Each row of a before or after table is a point. The points were changed in one or more steps. Then noise was added and the rows were shuffled. The steps act on columns, c1 being the first. Write out the steps. A step turns or swaps two columns, mirrors them in a line or flattens them onto one, adds a multiple of one to another, or multiplies or shifts one. Angles are multiples of 10 degrees, from the lower column toward the higher: turns from -170 to 170, lines from 10 to 170 but not 90. Use the fewest steps. Two steps may share a column if one is a turn and the other turns, adds or multiplies; they go together, in the order done. Otherwise the lowest column goes first.
(in the rows, 128 means zero)

Before (13 x 3)
[[130 151 163]
 [141 106 154]
 [179 150 101]
 [ 99 168  68]
 [169 147 118]
 [190  92 117]
 [145 175 109]
 [135 143 151]
 [ 85 155  89]
 [103 127 174]
 [112  97 106]
 [165  97 134]
 [198 143  74]]
After (13 x 3)
[[134 174 164]
 [101 127 184]
 [148 221  98]
 [101 210  85]
 [131 158 149]
 [166 165  92]
 [141  80 149]
 [176 173  68]
 [110  66 118]
 [163  66 112]
 [195  57  85]
 [198 156  39]
 [ 80 183 113]]
Steps: add -0.5 times c1 to c3; multiply c2 by 2

Before (10 x 4)
[[122  68 126  98]
 [137 128 108 105]
 [117 111  99 110]
 [100 128 164 152]
 [ 91 131 198 153]
 [120 115 147  90]
 [138 113 117 149]
 [163 118 129 133]
 [169 122 162 132]
 [163 122 181 130]]
After (10 x 4)
[[117  95  98 110]
 [137 128 108 104]
 [168 117 163 131]
 [ 91 133 197 153]
 [164 109 127 134]
 [121 101 147  90]
 [121   8 124  99]
 [164 116 181 129]
 [102 130 164 152]
 [139  97 117 150]]
Steps: multiply c2 by 2

Before (13 x 6)
[[119  95  98 159 123 144]
 [ 71 135 102 169 136  94]
 [135 184 170  90  69 198]
 [113 129 144  75 110 190]
 [ 93  86 145 140 155  99]
 [134 108 104 143 143 154]
 [103 125 122 164 199 121]
 [ 41 141 109 148 141  95]
 [ 87 117 120 151 171 108]
 [139 100 155  89 108 181]
 [115 154 197 127  60 186]
 [ 92 191 194 124  73 169]
 [ 67 147 173 133  95 212]]
After (13 x 6)
[[107 136 103 194 181  94]
 [145 119 120 160 184 109]
 [136  85 146 123 173 100]
 [103 130 144  59 132 189]
 [120  94  99 189 133 145]
 [116 101 155  62 108 182]
 [ 96 141 109 168 209  94]
 [176 126 123 170 185 122]
 [144 107 105 167 130 153]
 [ 63 153 195  59 107 187]
 [ 80 184 170  48  94 198]
 [ 70 147 173  89 162 211]
 [ 64 191 193  57 132 167]]
Steps: turn c1 and c5 by -60 degrees; add -1 times c3 to c4

Before (10 x 8)
[[138 110 116 104 135  98 167 140]
 [108 102  71  99  99  95 128 196]
 [ 61 101  91 177 144 126 133  70]
 [ 95 138 145 117  97 117 115 146]
 [ 96 170  94 117 106  97 189 164]
 [122  96 115 132 101  91 114 143]
 [159  78 137 128 141 124 249 202]
 [ 59 228 135 101 185 104 152 173]
 [185 113 131 148 137 144  86 145]
 [142 139 108  77 162 167 115 168]]
After (10 x 8)
[[132  95 117 130  99  89 109 145]
 [108 104  74  98 103 101 105 198]
 [ 64  95  90 181 147 128 127  69]
 [203 115 128 149 141 146 101 145]
 [104 139 147 112  96 111 100 147]
 [119  81 139 130 136 125 229 203]
 [126 107 115 104 139  94 170 140]
 [ 52 228 128 105 187 108 113 174]
 [144 138 106  76 165 169 109 166]
 [ 81 171  90 113 106  99 166 167]]
Steps: turn c1 and c7 by 20 degrees; add -0.3 times c8 to c7

Before (10 x 9)
[[100 142 176 102 135 101  95  94 118]
 [158 111 173 112 142 105 107 135 119]
 [118 119 108 153 132 121 101 143 165]
 [150 124 125 156 127 144 131 108 126]
 [135 156 125 147 100 156 120 152 154]
 [130 122 109 115  86 108 118 156 111]
 [121 161 107 123 117 147 142 154 150]
 [132 107 146 154 137 158 114 148 112]
 [118 150 108  91 101 139 100 119 122]
 [126 135 137 105  99 151 139 112 146]]
After (10 x 9)
[[150 105 240 133 144 127 120 150 156]
 [100 118 254 101 135 168 145 148 158]
 [133 117 151 109  94 134 133 108 110]
 [126 144  76 152 134 114 172 137 131]
 [125 146  75 104 117 101 144 113 106]
 [148 147 120 146 127 143 116 110 130]
 [144 159 124 123  89  99 155 106 126]
 [118 115  80  88  94 135 135 118 155]
 [125 134 171 159 139 108 118 101 150]
 [123 113  78 122  73 104 119 157 147]]
Steps: turn c1 and c9 by -20 degrees; turn c7 and c9 by -120 degrees; turn c2 and c4 by -50 degrees; multiply c3 by 2.5; multiply c5 by 1.3; mirror c6 and c8 in the line at 130 degrees

Before (12 x 11)
[[130 125 147 108 114 102 127 116 130 127 122]
 [130 146 126 127 132 134 130 175 154 120 158]
 [ 88 149 122 109 132 132 125 114 151 128 119]
 [110  90 116 143  79 128  77 130 158 103 173]
 [131 148 157 149 135  98 133 128  91  78 134]
 [120 128  98 114 135 111 138 142 115 124 127]
 [101 139 113 105 129  96 115 249 109 108 127]
 [112  90 134 114 141 136 114 140 100 118 111]
 [120 144 116 121 141 124  81 113  94 133 129]
 [121 125 126 152  78 127 107 117 127 130 128]
 [ 92 133 137 100  42 113 137 156  98 132 155]
 [137 136 128  99 120 132 127 113 103 101 103]]
After (12 x 11)
[[101 137 150 111 126  95 113 128 108 143 127]
 [138  98 137 107 117 133 127 127 103 153 152]
 [131 157 119 160 127  97 134 127  92 186 119]
 [118 146 139 130 118 125  82 127  94 118 119]
 [113  64 126 121 107 135 113 127 101 138 133]
 [131 193 134 119 143 134 130 129 154 135 102]
 [120 126 130 151 166 128 107 128 127 126 160]
 [130 117 110 108 136 102 128 129 131 136 142]
 [ 92 173 118 109 212 113 137 128  98 129 162]
 [ 89 137 134 102 118 133 124 128 150 127 134]
 [111 158 148 133 195 128  77 127 157 146 125]
 [120 127 158 119 122 111 137 129 115 120 124]]
Steps: add 1.5 times c11 to c2; turn c5 and c11 by -140 degrees; turn c3 and c10 by 160 degrees; add -0.3 times c9 to c4; multiply c8 by 0

Before (10 x 12)
[[133 114 210 113 131 102 138 109 115 136  81 101]
 [ 98 147 196 112  72  72 102 128 135  45  61  89]
 [160 172 205 200  72 151 137  84 107  99  77  97]
 [ 89 143  95 118 105 173 135 132 144 160 108 159]
 [136 163 125 183 127 129  70 121  83 116 129 118]
 [103  82 166 218  72  98 136  73 157 132 168  91]
 [118 144  96  90 145 166 110 145 129  60 180 198]
 [157 115 161 202  86 134 114  80  37 140 144 174]
 [ 74  55 143 106 150 180  32 101  83 135 106 123]
 [ 60 151 117 103 160 194 131  83  47 175 105 126]]
After (10 x 12)
[[ 72 146 155 169 122 153 151 188  22 168 131 118]
 [127 156 125  86  99 129  64 120  72 147 133 105]
 [121 130 187 103 179 100  64 162 129  76  52  85]
 [ 84 130 104  44 116 131 114  89   3 142  93 179]
 [111 100 159 140 137 116 141 120 109 134  38 106]
 [ 75  73  83  24 110 115 139 146 170 130  98 112]
 [ 90  56 153 160 122 149  44 181  69 183 108 144]
 [121 156 156 117 152 150 152 167 149 153 160 148]
 [ 86 154 165  37 125 132 124  81 101  99  43  86]
 [135 167  84 171 136 143  82 139 137  80 165 184]]
Steps: turn c1 and c8 by -80 degrees; turn c2 and c12 by -20 degrees; mirror c3 and c11 in the line at 130 degrees; turn c4 and c5 by -140 degrees; multiply c6 by 0.4; turn c7 and c10 by -30 degrees; multiply c9 by 1.3

Before (9 x 14)
[[125  91 158  87 148  26 103 105 121  92 149 149 149 104]
 [ 65 122 182 131 145 105 118  95 112 106 138 188 159 182]
 [140 198 113 103 135 150 126 116  45 135 172 123 102 188]
 [161 217  98  83 106 106 127 130 151  83 106  96 159 174]
 [182 116 179 194 151  60 102 102 110  91 202 178  83 190]
 [140 183 168 166  58 142 112  94 117  67 104 118  83  90]
 [120 128 145 153  78 101 128  61 154 170 123  89  99 193]
 [ 62 122 177 195  90 121 195  82 112 184  94  91 127 186]
 [118  95 175 165  52 109 163  55 141 106  87  78 122 187]]
After (9 x 14)
[[ 97 120 148 211  90 124 195  77 108 187 196  55 120 185]
 [108 188 141 179  57 144 110  95 142  68 117  76  87  95]
 [129 131 133 158  75 109 122  62 162 171 130  49 116 195]
 [109 222 113  69 106 109 130 131 134  82  96  62 164 177]
 [155  86 144  76 146  24 100 103 112  84 129 107 143 104]
 [ 86  97 140 170  47 109 160  57 140 108 139  40 120 185]
 [141 128 153 138 148 107 112 103  98 103 185 147 149 181]
 [166 198 117  95 136 145 127 113  71 133 119  82  66 186]
 [195 108 150 213 149  56 102 102 139  93  73 139  75 186]]
Steps: turn c1 and c11 by -90 degrees; multiply c3 by 0.4; multiply c4 by 1.3; turn c9 and c13 by 30 degrees; shift c12 by -40

Before (11 x 18)
[[197  98 113 105 116 141 112 119  96 127 154 103 102 108 159 117 115 129]
 [224  92 152 163 119  99 133  98  82 152 169 119  98 110 143  86  93 122]
 [186 112 117 143 142 134  98  88  96 169 179 112 137 137 155  87 121 113]
 [110 109  97 114 135 104 115  91 134  55 123 134  97 134 115  88 107 154]
 [ 93 119 155  80 168 134 184 137 144 126 118 129 173 120 157 160 139 120]
 [191  76 160 131 117 132 101 102 129 125 169 119 120 128 137 114 154 125]
 [144 145 108 124 112 107 125 124 108  64 150 167 122 128 131 109 128 140]
 [ 61 132 128 100 153 129 189 154 126 164 136 119 135 133 124 171 167 143]
 [110 143 128 131 112 138 126 106 142 113 146 147  80 107 156 100 124 110]
 [119 134 113 129 120 106 119 113 113  75 123 122  97 129 119 120 130  77]
 [112 159 155  76 151 155 160 134 165 155 120 111 152 148 106 164 133 138]]
After (11 x 18)
[[ 60 125 130  99 138 134 184 152  92 159 149 123 105 121 111 172 172 142]
 [198  92 115 104 153  80 108 115  97 133 113 106 186 108 144 113 117 123]
 [145 164 108 122 148 137 125 124 172  61 112 146 159 137 142 104 129 139]
 [108 109  97 111 118 104 115  92 208  57 133 146 222 150 131  93 103 159]
 [120 133 113 132 121 101 123 115 159  80 129 131 215 132 113 121 132  77]
 [216  92 153 156 170 101 135  96  61 155 122 127 219 127 148  85  94 129]
 [187 108 115 142 179 134 100  92  62 172 137 107 101 148 140  88 122 115]
 [108 144 153  75 119 145 158 132 131 164 156 119  54 132  92 168 134 139]
 [191  78 162 130 167 109 103 104 130 128 122 136 146 132 150 115 154 124]
 [105 151 122 136 136  49 125 107 162 109 112 123 243 119 159  92 127 109]
 [ 94 120 149  82 112 188 181 138 144 126 166 114   3 112 155 157 137 118]]
Steps: turn c2 and c12 by -30 degrees; turn c12 and c15 by 40 degrees; swap c5 and c11; multiply c13 by 3; turn c6 and c13 by -150 degrees; add -1 times c10 to c9; turn c14 and c16 by 20 degrees

Before (8 x 20)
[[146 123 138 105  65 114 114  91 107 125 128 125  60 149  99 134 108 119
  107 109]
 [130 125 138 152 114 116 101  66 103 172 120 114 137 179 170 125 126 118
  128  86]
 [145  84  60 140  76 161 116 119 112 138 109 117 141 112 146 103 124 146
  116 163]
 [177 123 121 126 109 205 134 132 126 129  93 120 143 129 143 102 142 102
  115 146]
 [154 132  24 135 136 115 193 151 105 133 114 118 136 149 120  40 111 195
  107 150]
 [179 141 117 100  95 124 127 126 136 180 113 122 137 179 117 141 101 110
  249 140]
 [144 136 131  40  94 107 115 153  99 127 133 169 129 175 169  67 115 118
   97 160]
 [118 127 133  49 114 115 100 150 173 135  99 125 122  31 193 130 154 234
   97 161]]
After (8 x 20)
[[145 136 131  40  95 105 114 152 123 127 134 170 128 175 117  85 169 141
   97 159]
 [179 140 116 100  96 125 127 127 111 181 113 124 136 179 101 137 117 131
  249 140]
 [146 123 139 106  65 115 114  91 122 125 129 126  60 150 107 132  99 138
  107 109]
 [130 125 138 153 113 116 101  65 122 171 120 114 137 180 127 126 170 141
  127  86]
 [154 133  23 134 137 115 193 152 194 133 115 118 136 149 110  67 120 114
  108 150]
 [118 127 132  49 113 115 100 148 222 135  99 126 122  31 154 131 193  75
   98 161]
 [176 122 121 127 109 204 133 132 104 129  91 120 144 130 143 111 143 138
  114 145]
 [146  83  61 140  76 161 117 119 148 139 109 117 140 111 125 110 146 128
  116 163]]
Steps: multiply c9 by 0.4; turn c9 and c18 by -110 degrees; swap c15 and c17; multiply c16 by 0.7

Before (9 x 20)
[[169  76 111 160  64 119 114 117 139 126  98 151  98  60 153  99 133 173
  150 135]
 [152 120 112 176  69 146 104 115 122 127 129 156  82  71 160 118 131 143
  150 158]
 [ 93 158 118  75 137 122 123 119 118 166 103 165 109 102 158 136 133 122
   98 124]
 [ 95 159 127  89 126  90 124 129 128 164 138 121 121  93 151 131 109 125
   97 142]
 [ 91 161 119  72 138 129 102 122 126 122 135 124 124  88 149 134 147 147
  125 139]
 [102 174 131  96 122 119 118 124 129 140 126 142 106  99 128 146 106 146
  116  97]
 [141 111 125  97 118 152 108 103  53 126 154 111 106 142 153 131 127 164
  161 151]
 [181 103 124 142 104 127 103 123 153 119 125 159  83 101 151 106 124 149
  152 158]
 [ 60 147 126  90 154 121 123 125 127 170 154 148 122 105 141 130 126 135
  132 113]]
After (9 x 20)
[[ 67 146 125 161 106 121 200 126 127 169 153 150 146 107 143 129 129  98
  130 116]
 [ 84 160 120 168 120 129 117 120 122 122 134 125 166  89 151 133 146 108
  124 137]
 [154  79 111 114 197 118  47 114 140 124  98 152  97  61 150  97 133 135
  149 149]
 [163 102 126 144 165 128   6 123 151 118 127 159  97 102 149 105 126 110
  151 170]
 [136 118 113 110 199 144  44 117 122 127 129 155  74  70 162 115 132 104
  147 174]
 [101 174 133 159 140 118 140 127 129 142 126 142 140  97 129 146 105 107
  118  91]
 [129 111 122 164 145 148  67 103  52 125 154 109 141 142 152 128 127 123
  160 168]
 [ 96 161 118 177 126 122 157 120 117 166 105 164 157 104 156 134 133  82
   99 111]
 [ 96 161 127 158 133  89 163 128 129 164 138 121 154  93 150 130 112  83
   95 122]]
Steps: turn c1 and c7 by -30 degrees; multiply c7 by 2.5; turn c5 and c13 by 160 degrees; turn c4 and c13 by -130 degrees; shift c18 by -40; add 0.5 times c19 to c20
